Every row gives one point. A path goes straight from each point to the next, and from the last back to the first. The post is the endless flat space through its rows: a point in 2 columns, a line in 3, a plane in 4, and so on, so that a path can go around it. Count how often the path circles the post. Going back the other way cancels.

Post (2 x 3):
[[ 30 -20  -1]
 [-41  12   5]]
Path:
[[-48 -11  24]
 [ 18   0  12]
 [ -1  28   6]
 [-95  29  18]
 [-20 -14   9]
 [ -9  -5 -21]
 [  8  36 -14]
 [  9   8  12]
 [ 57 -48   7]
 [-33  -6   4]
 [ 87 -36 -20]
 [ 39   4 -22]
 [-28   0  -4]
 [-20 -38  13]
 [ -8 -11  12]
 [-50  34   5]
 [-40  47 -27]
 [-36 -14  -2]
 [ -1 -22   9]
 [-33  -8  14]
 [  6 -27  -1]
 [-13  22 -30]
 [-22  48 -14]
 [ 18  21 -26]
 [-30 -14   6]]
Times around: 0

Post, 5 rows:
[[ 29 -32  -8   9   9 -32]
 [-37  48  -6  20  17  37]
 [ 14   3 -12   3 -49   4]
 [ 31  29  -3   0 -33   6]
 [ -3   3   5 -29  38 -13]]
Path:
[[ 61  62  10  72 -41   6]
 [ 56  14   5 -57  -9 -49]
 [ -1  -7 -42  61 -64  18]
 [-15  34   3 -95  -5  18]
 [ 26  44 -17  23 -33   9]
 [ -4  42 -14  15 -79   7]
 [-70  28  15 -29 -12  45]
 [ 38  77  13  27 -13  51]
 [ 20  35 -37  52 -11  44]
 [ 18  36 -10 -18 -17   0]
 [  8  27  10  -9  24 -19]
 [ -7 -10  18   8  -8   9]
 [-27  34  -2   7  34  47]
 [ -4  12 -21 -28   6   5]
 [ 73   3 -12  -7 -42 -31]
 [ 15  31  -2  12 -70   5]
 [ -6  17  29 -11  79   1]
 [ -5 -19  -9   8 -92   2]
 [-15 -14 -15  15 -15 -14]
 [  9 -25 -19 -10  80 -41]
 [ 34  -3  -3 -49   4 -14]
 [ 40  21 -10  58 -80  27]
 [-18 -33  -6  -7 -52 -18]
 [-34  -1 -27 -25 -27 -20]
 [ 36  12 -42   7  -2 -13]
 [ 30   7  -6  23  55  -6]
 [-17  -3  19  22  32  22]]
Times around: 0

Post, 10 rows:
[[ -6 -14  35  26 -26   1   1 -29 -15 -19   6]
 [ 13  -2   2 -11   0 -11  24  -3 -38 -18  34]
 [ 34 -27 -13  24  12   4  38  29 -22 -15 -19]
 [ 41   9  27  -4  -1   9 -45  34  -6  -1   0]
 [-21 -21 -14   7  27 -59  28   6   9 -52 -53]
 [ -6 -44  23   5 -16  11 -11 -58  16  42  50]
 [-52  11   5  33  21 -12  25 -32  11 -26  21]
 [-23  -9  -6 -16  -6 -11 -42  34 -38 -38  -9]
 [-20  14 -39 -44 -65 -10   8  25 -55  47 -42]
 [ 33   0 -17   2 -10  28  -2   0 -35 -13 -24]]
Path (30 x 11):
[[ -3 -56 -22   9  19  18 -51 -53 -23  27  53]
 [-10 -15  25  -7  30   8 -40  -9 -11 -17  25]
 [ 27 -33  30 -68  -8  43 -62  17 -16  45  39]
 [ -4 -78  13 -13 -42  23 -17 -35 -47  -1 -42]
 [-45  42  23 -22  -8  40 -71 -15 -54  13  86]
 [ 37  10 -21  13  29  -4 -12  20 -23  -3  -9]
 [ 55 -42  88  67  58  -8  19  17  43   7  -9]
 [ -4 -30  11 -25  11   7  24 -21  -2  18  35]
 [ 21 -46  45 -33 -34 -16 -37 -40 -28 -45  23]
 [-46  38 -28 -29  -8 -32  55 -19  27  63  26]
 [ -4   2  74  41  16 -14  -3  42  18 -41  -5]
 [ 33 -48  22  42  -4  26  30   6 -60 -57 -68]
 [ 50 -47 -15  73  13 -25  58 -10 -35 -33 -69]
 [-21 -26  -9  30  21 -23   4 -16  14 -35  -6]
 [ 54 -39 -10  52 -23  32 -18  40 -23 -44 -37]
 [-54  55 -32  15  -2 -28  24   1 -37  -2  11]
 [-11 -24  15  18  74 -28 -22  34  13  -1   5]
 [-88 -19  43 -11 -23 -68  -6 -15   2 -19 -10]
 [-65 -83  27 -45 -45 -19 -39 -16 -78   5  -4]
 [ 36 -66 -25  25 -69  25 -32 -50 -95 -26 -16]
 [ 44  -5  17  62  -5 -43  15   9  15  -2  -1]
 [ 42  -6   0  20   1  24 -60  -6 -11 -19 -21]
 [-45  42 -48 -26 -27 -30   5  54 -17  51  42]
 [ 13  16   6  -6  11  -3  14  59 -28 -55  21]
 [-41   6 -21 -63 -15  43 -23 -42 -72 -40  29]
 [-17 -19  23   2  -9 -14 -11   2  22 -18  35]
 [ 14  55 -32  -3 -38  23  -6  31 -21  47  43]
 [ 38  15  40  50 -15  14 -39 -38   3  43  53]
 [-41  -7  -4  -3  35 -23 -18  14 -22   7  49]
 [ 64  33  20  49  30   7   3  36  48  31   4]]
Times around: 0
